Each row of a before or after table is a point. One or more steps were done to the points. Then noise was added and the rows were shuffled. The steps act on how far a point lies along the listed directions, d1 being the first. What was done? A step turns or swaps two directions, mirrors them in a line or flattens them onto one, adds a multiple of one to another, or multiplies one. Angles are multiples of 10 degrees, from the lower direction toward the higher: turns from -170 to 170, lines from 10 to 170 but not 90. Use the fewest steps. Two steps may share a direction if one is a turn and the other turns, adds or multiplies; they go together, in the order done. Otherwise the lowest direction goes first.

Directions:
(1): -0.07, 0.27, 0.69
(2): 0.14, -0.68, 0.28
Before (12 x 3)
0.02, 0.52, 0.43
-0.15, 0.25, -0.24
0.06, -1.28, 0.28
-0.13, -0.15, 0.27
-0.02, -0.63, 0.08
-0.41, 0.59, 0.18
-0.08, 0.47, 0.55
-0.14, 0.27, 0.28
-0.14, 0.33, 0.10
0.04, 0.31, 0.10
-0.25, 0.70, 0.99
0.19, -0.84, 0.23
After (12 x 3)
-0.07, 0.68, -0.11
-0.39, 0.47, -0.46
-0.05, -0.10, -0.33
0.04, 0.58, -0.19
0.03, 0.25, -0.19
-0.32, 1.20, -0.13
0.10, -0.18, 0.80
-0.07, 0.22, -0.23
-0.07, -0.20, 0.54
-0.20, 0.44, -0.13
-0.23, 0.14, 0.24
-0.18, -0.46, 1.20
Steps: turn d1 and d2 by -60 degrees

Directions:
(1): -0.16, 0.45, -0.87, 0.19, -0.22, -0.17, -0.46, -0.42
(2): -0.21, 0.23, 0.13, 0.37, 0.81, 0.12, 0.36, -0.66
Before (12 x 8)
0.59, -0.63, 0.30, -0.44, -0.65, -0.04, 0.02, 0.61
0.16, -0.26, 0.22, -0.33, -0.47, -0.01, -0.06, 0.42
-0.32, 0.28, -0.20, 0.06, 0.31, -0.13, 0.08, -0.31
-0.57, 0.78, -0.84, 0.77, 0.91, -0.08, -0.04, -1.19
-0.24, 0.58, -0.49, 0.24, 0.41, -0.20, -0.04, -0.59
-0.41, 0.67, -0.33, 0.57, 0.43, 0.17, 0.01, -1.08
-0.01, 0.13, -0.01, 0.16, -0.34, -0.16, -0.25, 0.04
0.04, -0.15, 0.21, 0.02, 0.72, -0.12, 0.03, -0.14
0.31, -0.33, -0.29, -0.39, -0.60, -0.08, 0.06, 0.67
0.20, -0.35, 0.21, -0.13, -0.16, 0.34, 0.12, 0.35
0.37, -0.50, 0.67, -0.60, -0.53, -0.16, 0.22, 0.91
0.08, -0.12, 0.42, -0.12, 0.29, 0.20, 0.42, 0.51
After (12 x 8)
0.02, 0.31, -0.65, 0.33, 0.49, 0.00, 0.31, -0.58
-0.07, -0.19, 0.36, -0.27, -0.04, -0.01, 0.13, 0.38
-0.17, 0.68, -0.99, 0.23, -0.07, -0.35, -0.28, -0.73
0.35, -0.86, 1.31, -0.44, -0.10, 0.24, 0.52, 1.17
0.00, 0.13, -0.58, 0.14, -0.08, 0.23, -0.13, -0.20
-0.01, 0.33, -0.63, -0.02, -0.30, -0.06, -0.29, 0.27
0.21, -0.30, 0.73, -0.31, 0.16, -0.03, 0.32, 0.59
0.15, -0.29, -0.16, -0.27, -0.06, -0.30, -0.38, 0.43
0.25, -0.57, 1.06, -0.32, -0.37, 0.26, 0.28, 0.65
-0.18, 0.33, -0.40, 0.26, 0.07, -0.04, -0.12, -0.57
0.00, 0.35, -0.81, 0.38, 0.12, -0.09, -0.16, -0.87
-0.04, 0.10, 0.21, 0.32, 0.13, 0.00, 0.09, -0.22
Steps: turn d1 and d2 by 150 degrees

Directions:
(1): -0.48, 0.39, 0.79, -0.43, 0.04, -0.06, -0.22, 0.45, -0.08, -0.80, 0.30, -0.49, -0.41, 0.03
(2): 0.13, 0.61, -0.32, -0.26, 0.46, 0.20, -0.53, 1.01, -0.16, 0.33, -0.05, 0.44, 0.31, 0.23
(3): 0.51, 0.57, -0.29, 0.52, -0.35, 0.18, -0.47, -0.42, -0.37, -0.85, 0.33, 0.24, 0.25, -0.02
(4): -0.15, -0.37, -0.03, 0.31, -0.47, 0.29, -0.71, 0.12, -0.48, 0.37, -0.21, -0.92, 0.22, 0.46
Before (8 x 14)
-0.27, -0.25, 0.54, -0.16, 0.14, 0.28, -0.34, 0.66, -0.18, 0.09, -0.14, -0.49, -0.06, 0.18
0.15, 0.10, -0.28, -0.30, 0.22, -0.19, 0.35, -0.29, 0.33, -0.19, 0.42, 0.73, 0.09, -0.13
-0.22, -0.29, 0.65, -0.24, -0.21, -0.17, 0.39, -0.28, 0.24, -0.68, 0.55, -0.50, -0.59, -0.28
0.14, -0.80, 0.52, 0.23, -0.55, -0.44, 1.02, -1.52, 0.29, -0.61, -0.22, -0.49, -0.41, -0.42
0.52, -0.12, -0.43, 0.63, -0.18, 0.01, 0.32, -0.56, 0.17, 0.03, 0.13, 0.97, 0.44, -0.06
0.55, 0.63, -0.40, -0.18, 0.37, 0.27, -0.21, 0.23, -0.23, -0.30, 0.20, 0.46, 0.19, -0.08
-0.14, -0.58, -0.19, 0.67, -0.35, 0.19, -0.34, -0.54, -0.60, -0.22, 0.08, -0.17, 0.41, 0.22
0.16, -0.15, 0.41, 0.17, -0.15, -0.26, 0.55, -0.72, -0.03, -0.51, 0.25, 0.06, -0.48, -0.11
After (8 x 14)
0.30, 0.22, -0.26, -0.56, 0.66, 0.20, 0.26, 0.49, 0.18, 0.39, -0.09, 0.48, 0.03, -0.23
0.54, -0.44, -0.33, 0.45, -0.35, -0.15, 0.50, -0.97, 0.31, -0.18, 0.46, 0.26, -0.11, -0.36
-0.49, -0.20, 0.78, -0.41, 0.21, -0.34, 0.60, 0.26, 0.57, -0.19, 0.20, 0.36, -0.36, 0.00
0.03, 0.28, -0.07, -0.57, 0.51, -0.38, 0.73, -0.05, 0.59, -0.46, 0.57, 0.83, -0.13, -0.27
0.20, -0.30, 0.27, 0.17, 0.03, -0.37, 0.93, -0.75, 0.15, -0.16, 0.12, 0.37, -0.42, -0.26
0.28, -0.26, -0.17, 0.53, -0.27, 0.41, -0.64, 0.11, -0.47, 0.16, -0.13, -0.25, 0.47, 0.37
-0.67, -1.07, 0.20, 0.22, -0.32, 0.26, -0.28, -0.06, -0.52, 0.34, -0.11, -0.73, 0.21, 0.32
0.09, -0.74, 0.72, 0.06, -0.52, -0.55, 1.13, -1.59, 0.37, -0.67, -0.11, -0.37, -0.45, -0.37
Steps: turn d1 and d3 by 150 degrees; multiply d3 by 0.7; multiply d4 by 1.6
